Rows are points. Each copy is the shape, with its points in the same order, stretched, turned, moved and blurred by noise. Some copies are also mirrored. Which?
In the rows, zero is written as 128.

Shape:
[[138 178  96]
 [ 94 118 165]
 [116 144 159]
 [123  73 112]
 [149 184 143]
 [134  78 141]
 [139  80 147]
 [ 83  75 124]]
Copy 1 (8 x 3):
[[192 159 113]
 [114 149 163]
 [144 146 163]
 [103 111 106]
 [195 140 155]
 [108 101 132]
 [111  90 135]
 [ 79 149 116]]
Copy 1 is: only turned
Copy 2, 8 rows:
[[132 182 101]
 [157  59 158]
 [161  92 136]
 [ 79  99 138]
 [165 132  92]
 [ 93  72 127]
 [103  72 121]
 [ 97  76 183]]
Copy 2 is: only turned

Shape, 8 rows:
[[108  52 149 126]
 [121  70 174 117]
 [133  71  70 161]
 [165 137 134 145]
 [140  99 158  97]
 [122 129 175 125]
 [ 92 126 105 186]
 [ 94 149  98  93]]
Copy 1 (8 x 4):
[[152 112 136  54]
 [177  90 126  87]
 [114 197 106  62]
 [158 138 102 145]
 [152  71 112 117]
 [160 103 138 128]
 [121 207 152  94]
 [ 69  83 154 123]]
Copy 1 is: mirrored
Copy 2:
[[194 122 161 122]
 [183 103 158 147]
 [173 120 106  75]
 [139 113  90 136]
 [152  83 146 137]
 [143 113 139 155]
 [142 157 108 105]
 [104 114 160  85]]
Copy 2 is: mirrored

Shape, 11 rows:
[[195 144 127 107 130 129]
 [ 80  95 127  98 102 119]
 [117 144  99 106 147 111]
 [ 99  82 120 133  86  87]
 [ 71  74  73 172 125 115]
 [165 168 132 121 167 180]
 [107  93 100 182 115  96]
 [129 185 143 109 138 127]
 [151 131 164 114 163 120]
 [160 175 134 152 150 160]
 [101 142 140  83 101 135]]
Copy 1, 11 rows:
[[149 138 107 197 143 137]
 [105 145 164 110 171 127]
 [122 150  94 117 152 133]
 [110 156 171 110 101 116]
 [135 144 172  44 100 153]
 [155  96  78 169 179 160]
 [143 139 150  88  62 128]
 [109 112  61 163 156 122]
 [153 114 100 129 153  94]
 [147  93  72 170 129 153]
 [ 91 128 122 154 183 141]]
Copy 1 is: only turned
Copy 2:
[[157 135  74 167 160 104]
 [146 158 171  75 145 151]
 [165 105 122 109 139 166]
 [118 162 183 110 125 153]
 [150  95 223  95 108 159]
 [171 100  84 112 164  71]
 [118 116 191 125 110 137]
 [129 117  98  96 160 114]
 [129 162  98  97 115  86]
 [136  95 100 124 156  68]
 [145 148 129  84 173 134]]
Copy 2 is: only turned
Copy 3, 11 rows:
[[162 153 139 102 167  69]
 [ 81 139  74 114 117 151]
 [106 170 119 163 153 127]
 [ 79 137 112 109  72 112]
 [ 13 125 182 157  92 146]
 [165 125 153 149 208 110]
 [ 75 127 183 152  78 104]
 [194 160 106 177 166 139]
 [149 113  92 160 162  67]
 [196 127 180 168 170 110]
 [150 158  66 115 151 164]]
Copy 3 is: mirrored

Shape (14 x 8):
[[130  78 147 108 152 133 172 142]
 [182 122 108 166 123 139  67  91]
 [145 152 135 107 127  96 154 155]
 [143 181 181  98 147 100 147 141]
 [153 165 179 164 123 103  99 147]
 [166 140 164 158 110  86 116  90]
 [104  87  97 116 131 141 109  91]
 [161 154 131 174  83 114  95 112]
 [156 107 101 177 117 172  90  77]
 [104  79  85 145 184 129 136  95]
 [ 87  75 124 119 148 129 127 128]
 [160 104 117 152 112 142  63  62]
 [145 153 175 114 147 107 126 152]
 [124 171 179 127 133 124 160 132]]
Copy 1:
[[121 132 139 147 125  66 183  94]
 [140 172 157 143 112 159  67 166]
 [112  66 122 127 146 141 163 131]
 [134  33 135  73 116 113 151 119]
 [131  60 159  86  99 182  93 116]
 [115 107 161 129  72 159  88 156]
 [116 204 100 151 124  91 110 137]
 [135 115 122 143  97 202  77 164]
 [158 215 128 156  88 137  78 164]
 [ 82 234 159 138 123  85 142 122]
 [100 176 119 135 126  82 134  94]
 [140 193 137 147  89 128  51 168]
 [130  56 151  84 124 124 137 107]
 [147  67 116  79  87 121 149 117]]
Copy 1 is: only turned
Copy 2, 14 rows:
[[138 101 124 130 123  77 138 105]
 [144 161 207 151 108  70 140 188]
 [ 98 111 143 113  93 141 102 133]
 [ 80 103 133  90 129 158  83 135]
 [117 142 162 149 121 144  77 135]
 [162 151 182 121 113 136 112 154]
 [149 159 127 130 115  88 193 161]
 [150 148 191 167  85 139 125 183]
 [176 157 197 169 113  66 181 194]
 [137 154 171 119 130  64 208 111]
 [137 152 100 140 132  82 178 114]
 [173 182 176 138 116  73 166 199]
 [ 98 121 127 111 137 129  85 124]
 [110 102 140 128 138 163 108 130]]
Copy 2 is: only turned

Shape:
[[106 170 133 117 125 100 142  79 159]
 [ 97 141  98 135 145 116 155 135 146]
 [160  96  99  62 166 130 104  81 144]
 [144  79 130  64  53 126 122 145 107]
 [129 131 136 112 158 109 113 111 137]
 [114 139 180 143 112 123 121 134 214]
 [129 131 111 105 150  75  93 159 170]
 [170 128 105 126 157  96 133 129 159]
 [158 102 151 108 157  68  80 101  98]
 [172 190 131 131 102  84  78 137 124]
 [130 150 111  85 171 131 122 101 150]
 [135 107 130 110 145 128 188 169 122]
 [104 186  90 156 159 140 127  66 114]]
Copy 1 (13 x 9):
[[158  93 109 132 144 129 185 146  81]
 [140 156 127  82 125 123 151 127 110]
 [134 104 171 123  66  82 195 111 124]
 [140 117 126 193 161  76 112  61 208]
 [119 116 125 112 116 103 152 131 103]
 [164  85 137 112 207 115 144 167 144]
 [136 131 174 139 145  77 130 109  84]
 [109 144 181 143 109 106 172 120 116]
 [ 78 100 143 151  87 129 128 105  77]
 [107 120 114 243 157  85 119 133  90]
 [140 119 133 107  93  76 188 137  93]
 [ 97 175 137  83 133  89 153 105 168]
 [125 139  85 103  66 152 173 169  70]]
Copy 1 is: mirrored
Copy 2:
[[138 102 110 138 100 126  42  81 156]
 [103 136 107 136 145 104  90 101 173]
 [128  81  60 179  69 109 172 109  83]
 [163 206 152 175  97 151 205 146 118]
 [123 107 102 126 103  99 116 122 152]
 [154 107 128  54 188 116  89 123 113]
 [138 115 104 107 140  74 122 173 159]
 [111 108  99 138 109  83 108 146 128]
 [112 124  76 103  48  93 119 150 154]
 [143 106 146 132 104 161  86 184 211]
 [116  82 101 169  94 108 134  90 146]
 [ 77 170 164 151 122  72 153 106 144]
 [ 90  87  89 175 111 176  48  80 191]]
Copy 2 is: mirrored

Shape:
[[148 147 116 161 159 109 126 115 134 174 115]
 [123 161 141 127 126 105 130 135 114 126 100]
 [106 136 151 175 169  86 138 110 158  95 137]
 [ 95 133 116 131 163 135 102 133 121 141 111]
 [153  88 115 113  59  91  81 160 118 177 145]
 [134  87 155  72  36 120 101 171 141 135 106]
 [169 121 137 117  58 109  54 174 128 153 131]
 [112 109 154 172 168 117 139 164 119 129 179]
 [134 128 132 174 159 159 143  97 129 113 141]
 [137 184 115  89 117 109 119 151  99 140 131]
 [151  99  96  70  76 104  88 152 129 151 138]
 [170 104 149  64  86 110  95 186 167 177 140]
 [ 92 156 121 121 136  89 137 116 116 174 139]
 [137 126 123 137 142  97 153 154  95 162 102]
 [115 130 121 175 137 127 184 137 168  69 149]
 [151  93 132 131 155  93 119 139 129  95 137]
 [155  90 177 148 128 127 135  97 130 101 167]]
Copy 1 (17 x 11):
[[ 87 113  97 151 169 143  81 124 113 139 164]
 [109 121 119 132 157 135 127  96 114 126 118]
 [114  58 102 133 122 194 123 118 181 133 174]
 [ 57 119 120 125 132 140 111 132 145 113 125]
 [151 138  83  87 211  39 125 110 152 141 106]
 [168 126  92  94 165  27 158  90 152 102  87]
 [129 128 103 114 189  11 130  96 149 158 126]
 [114  84 123 147 138 155 116 180 171 141 118]
 [107 114 101 136  81 156 110 148 139 141 151]
 [102 136 130 147 181 113 174 120  82 127 114]
 [135 154  87 113 201  42 166 110 146 122 104]
 [137 118  99 146 220   8 163 131 120 106 131]
 [ 97 103  98 108 182 154 129 134  88 103 104]
 [117 150 119 155 191 145  87 118 118 121 104]
 [130  85  67 171  85 194 141 132 190 147 128]
 [130 136 119 132 154 136 141 129 197 134 160]
 [182 104 106  94 102 123 157 158 159 122 166]]
Copy 1 is: mirrored
Copy 2 (17 x 11):
[[143  98 100 128 161 139 129 167 100 116 111]
 [100 122  96 114 134 147 147 144 161 125 130]
 [163 129  94  71 161 116 192 113  97 138  91]
 [135 161  94 132 147 124 101 132 135  91 146]
 [122  33 134 126 137  98 108 183 183  91 236]
 [ 86  86 188 103 115 124 142 129 221  92 214]
 [131  65 146 123 124 131 134 192 194 125 239]
 [148 130  84 155 180  86 179 118 116 124 140]
 [145 152 133 113 158  94 137 104 119 158  69]
 [112 105  69 152  82 141 146 154 185 139 170]
 [118  66 139 126  72  95 114 158 186  97 217]
 [125  71 175 161 104 145 187 155 165  97 231]
 [123  85  60 142 152 147 121 114 121  99 151]
 [ 84 106  82 141 151 109 141 163 148  87 119]
 [165 101 125  80 130  92 197  83 164 156  31]
 [130 133 121  90 106  56 182 147 135 123 142]
 [125 132 161  99 149  63 186 105 116 175 121]]
Copy 2 is: only turned

Shape (16 x 11):
[[142 132 145 151 173 146  97 109 117 168 154]
 [145 135 138 182 100 159 173 126 131 156 139]
 [148 110 123 134 153  95 108 150 123 109 152]
 [144 132 132 106 149 114 158 167 136 134 138]
 [115 128  98 129  90 137 129 137 134 119 153]
 [159  55 113 101 166 164  95 151 140 112 125]
 [149 130  37  97 161 112 114 137  61 115 135]
 [157 120 134 102 139 132 249 140 138 127 123]
 [131 100 132 117 174 114 153 139 144 120  97]
 [147  98 121 148 144 156  87 164 134 110  69]
 [107 130  51 112 122 104  89 159 150 119 144]
 [131 118 120  92  32 136 111 107 130 127 108]
 [ 92 129 102 107  95 204  86 171  29 111 140]
 [137 143 130  93 161 119  88  92 150 118 150]
 [ 99 132 100 136 141 100  85 141 104 175 138]
 [ 48 108 124 114 159 124 137 154  62 104 140]]
Copy 1:
[[ 99 152  86 158 163 112 158 151 117  64 122]
 [129 145  98 137  90 152 165 110  90 118 159]
 [104  94 132 137 183 149 140 139 154 118 124]
 [155 126 159 127 145 151 125 138 132 107 131]
 [111  97 159 123 132 135 134  84 123 130 127]
 [ 85 100 169 187 141 139 154 165 186  83 137]
 [118 128 147 174 161 176 116 110 165 114  43]
 [185 139 177 165  94 182 102 127  78 122 166]
 [134 144 154 167 128 137 120 167 150 133 152]
 [ 99 148 127 165 103 141 147 146 242 113 133]
 [113 110 170 130 170 112 156  96 160 153  95]
 [122  38 146 124 100 122 103  40 190 139 111]
 [ 70 119 137  80 101 190  65 122 205  99  19]
 [112 113 147 167 177  93 115  98 135  90 140]
 [115 133 103 132 154  98 134 147 151 120  62]
 [ 93 136 156  96 140 162  53 194 129 158  83]]
Copy 1 is: mirrored
Copy 2 (16 x 11):
[[ 90 143 137 139 113 148  94 159 132 141  90]
 [139 143 107 127 148 172 152 174 123  99 118]
 [122 147 135 153 114  87 138 169 152 136 119]
 [152 133 102 129 105 105 150 167 128 139 135]
 [126 132 141 128 147 115 170 178 109 118 134]
 [ 79 145 116 117  81  73 120 172 178 111 146]
 [116 167 142 168  98  81 139 157  83 114 168]
 [175 125  75 135  91 148 173 181 125 132 183]
 [149 139 121 110  76 112 117 161 157 129 151]
 [118 172 121  92  97  79 123 136 170  95 131]
 [140 130 169 120 114  76 148 179  95 101 127]
 [ 94 100 139 116 139 113 189 121 134  94 135]
 [ 59 182 121 118 193  80 151 138  98 134 155]
 [ 89 127 158 129  81 119 136 158 136 153 105]
 [119 124 160 139 134 109  98 147  95 131 108]
 [127 155 153 125 157 102 113 163 118 170 174]]
Copy 2 is: mirrored
Copy 3:
[[120 147 129 156 173 126 121 161 114 184 128]
 [163 149 112 171 133 123 131 103 106 157 114]
 [102 127 105 108 138 130 123 143 141 175 136]
 [127 119 113 110 136 164 139 138 139 153 107]
 [ 99 147 125 127 110 118 130 114 140 116 119]
 [ 77 127 129 155 130 144 153 155 212 188 138]
 [ 90 134 146  80 149 106 136 107 141 191  62]
 [192  80 118 122 114 148 145 126 123 158  53]
 [128  90 128 121 131 154 106 136 153 177 117]
 [ 81 150 136 153 113 174 114 104 185 191 169]
 [ 58 152 124  94 133 129 106 112 178 116 121]
 [122 153 165 117  85 116 152 106 154  97 166]
 [ 32 173 167 151 110 142 186  95 115 141 120]
 [105 137 142 107 111 131 102 191 140 137 129]
 [ 90 139 136 112 192 119 115 113 121 151 137]
 [ 65  83 143 120 136 127 124 119  87 148  99]]
Copy 3 is: mirrored
Copy 4 (16 x 11):
[[ 98 137 135  90  73 145 116  84 101  81 141]
 [120  77 136 118 123 185 133 111 109 113 127]
 [136 149 159 126 101 118 153 111 133 139 114]
 [108 159 168 135 121 130 187 111 109 162 130]
 [131 122 176 148 116 154 124 149 118 157 153]
 [ 81 161 206 130 112  87  93 129 114 121  92]
 [160 209 217 151  75 161 136  83  70 159 137]
 [132 130 170 161 178 146 180  71  91 189 134]
 [112 160 156 119 150 103 116 119 109 135 105]
 [ 75 151 174  93 120 125  84 169 122  99  70]
 [146 180 200 153  85 126 133 173 105 140 155]
 [132  98 178 101 113 143  67 160 108 188 156]
 [ 63 180 190 157  77 220  70 133 106 179 144]
 [130 160 167  93 101 107 117 100 130 121 163]
 [119 154 129 118  61 145 120 129  82 127 154]
 [ 99 181 131 182 126 152 105 102 107 202 135]]
Copy 4 is: mirrored
